Each wall is flat, endless, passes through zero and stands at right angles to its row. A trip goes straight from one point to another. Which walls does it cross, in order?
In the rows, 128 means zero.

Walls:
(1): [123 110  63]
(2): [166 122 142]
(3): [133 141 113]
(4): [126 120 165]
(5): [104 103 103]
(6): [166  93 164]
Trips:
[ 94 173 143] to [135 151  92] -> 4, 1, 5
[131  72 139] to [154 137 114] -> 4, 3, 5
[160 126  85] to [ 65 133 124] -> 2, 3
[137  85 147] to [178 163  86] -> 1, 5, 4, 3, 6
[114 132 118] to [136 138 134] -> 5, 1, 2, 4, 6
[151 116 144] to [145  68  60] -> 1, 5, 4, 3
[128 103 157] to [ 97  63 146] -> 5, 2, 1

Walls:
(1): [145 167 165  69 126 101 156 176 153 130 162 140 142 100]
(2): [ 87 127 162 161 185  65 119 178 180 103  75 175 122 120]
(3): [159  64 105 160 147 128 100 140 125 174 159 111 120 116]
(4): [135  87 140 125 107 109 142 119 138 108 111 125 130 130]
(5): [146 167 144 153 111  76 113 123 145 110 114  53 101 110]
(6): [146 111 111 149 143  95 146 133 125 119 129 135 148  77]
(7): [104 145 114 116 113 158 137 134  97 149 194  76 180 204]
(8): [147 106 172 143 145 141 113 188  94 187  54  83 165 115]
(9): [132 166 133 138  95 155 181 101 141 170 172 131 100 123]
(10): [146 117  96 116 114  76 140 153 119 155 154 153 122  82]
(11): [107 146  97  82 149  99 159 170  69 165 139  79 107  95]
Trips:
[149 129 140 118 103 125 102 159 142 146 139 127 104 180] to [116 109 141 137 150 140 147 132  91 115 172 131 169 115] -> 5, 11, 10, 9, 6
[131 153 119 130 155  81 174 150 111  98 110 139 115  92] to [116 130 137  99 135 143 112 140  40  83 124 153 143  67] -> 4, 8, 5, 2
[129  93 103 167  72  84 116 144 151 129 114 187 137 117] to [153 109 112  58 108  78 141 103 177 155 104 187 179  94] -> 1, 3
[149 130 121 103 105 123 164 146 112 109 140 145 164 133] to [143 118 105 122 125 170 156 129 173 132  76  86 112 148] -> 8, 10, 6, 11, 1, 5, 7
[105 167 154 121 166 155 140 193 152 119 146 124 117 124] to [164 118 144  93 140 109 109  83 120 140  83 124 115 164] -> 5, 9, 7, 11, 4, 1, 2
[146  91  82  83  96 124 178 115  76  65 157 144 158 168] to [ 96 109 142 173 131 142 118 133 108  95 112 184 114  93] -> 11, 7, 2, 10
[128 163 148 103 174 145 179 130 146 161 113  76 177  94] to [138 140 129 133 153 140 165 151 131 118 118 136  97  91] -> 2, 7, 10

Walls:
(1): [115 136  89  95 126 112 141 112 119 139  96 113 170 119 225  58 128 149
 105 127 122 120 149 142 119 162 153 162 111 132 140 136  89 169 113 170
 101 132 145  40 133 124 100 131 131 112  96  86]
(2): [ 89  97 133 128 125 102 117 149 172 190 112 152 146 144 105 136  98 111
 168 121 128 127  95  74 102 113 103 115 117 159 127 165 132 127 170 156
 138 122  94 130  70 160 157  98  62 110 166  97]
(3): [173 141 150 126 113 104 125 114 108  83 171 166 118  83 116 132 134 125
 102 155 140 129 102 135  83 153 105 135 145 203  96 127  82 109 102 129
 152  93 135 137 143  70 150  83 144 151 112 115]
(4): [ 85 127 106  97 104 112 152 108 127 102 106 136  86 165  83 132 110  84
 145 117 135 100 139 124 138 195 168 118 144 111 138 115 141 122 171 143
 130 111 100  82 100  92  92 129 114  85 132 150]
(5): [132 148 140 130 125 143 146 142 137  95  89 101 104  76  96 151  84 118
 155 112 118 159 106 164  91 135 155 142 116 159 144 133 127 129 112 162
 136 130 208 116 114 118 168 155 122 139  80  84]
(6): [209 167 101 138 124 136 125 146  92 155 134 140 142 151  84 100 134  91
  87 164 149 126 101 125 139 155  94  79  98 189 141 146 187 144  96 185
 119 164 164 108 170 114 143 122 166 111 158 117]
(7): [ 95 100 117  96 132 127 140 154 107 153  84  87  87 108 168 119  60 195
 141 153 118 149 155 154 123 171 127 151 148  88 135 107 167 156 134 106
  82 141 159 135  88 101  95 144 143 164 115  94]
(8): [ 87 137 124  86 103 124  79 153 159 136 163 166  77 130 154 132 143 143
  76  79 121 167 172 152 112 182 101 135 118  86 162 132 165 136 146 166
 160  72 175 119  86 130 102 148 158 188  96 183]
Trips:
[139  97 102  64 137 104 162 165 110 146 110  71 117 133 188 129 154 121
 145 151 121 138 169 154 149 120 129 141 126  87 146  81  77 131 183  89
  99 114 179 129 118 141 157 101  98  95 113 177] to [111 123 153 129 105 121 115 160 131 122 173  80 152  64  94 110  94 165
 116 126  92 147 133 113 118 178 119 133 189 106  98 159  95 175 179 139
 150 126  79 139 118 100 127 153 128 125 132 136] -> 2, 3, 1
[ 93 102 157 117 112 125 139 120  65  92 126 155 133 103  73 163 116 124
 165 111 107 168 129 143 152  90 134 161  73 138  74 121 123  75 106 110
  83 127 162 112 147 104 109  98  95  94 158 129] to [124 123 144 172 196 117 207 148 164 135 164 149 140 109 174  84 108 118
 115 114 131  89  92 120 155  93 138 152 120 144 152 138 128 139 155 164
  74 111 128  88 114 128  91 121 145 117 150 136] -> 2, 1, 3, 5, 4, 6
[168 156  99 118 186 159 107 156 143 190 118 155 105 156  98 102 160 148
 153 130 170 121 103 121 150 104 112 140  66 136 114 135 136 118 118 100
 149 117 137 133 162 140 123 138 128 140 139  83] to [176 154 127 140 128 143 139 144 140 104  93 149 122 147 107 142 145 115
 131 112 167 134  88 118 170 150 127 149 105  87 179  74 112 185 124 115
  91 130  64 121 134 130 107 181 152 149 149 129] -> 2, 4
[ 77  83 131  88 135  86  78 136 130 116 140  97 138 106 178 107 109 177
 143 145 137 154 105 171 142 138 147 152 140 142 148 120 144 102 117 143
 175 128 148 105 172 124  79 113  96 183 108 157] to [109 105 102 156 111 109 160 151 106 123 130 182 108 102 128  79  78 117
 117 151 115 108 127 126 134 159 129 128 138 139 154 174  93 156 106 121
  96 158 121 107 146 129  73 126 184 124 137 107] -> 4, 5, 6, 8
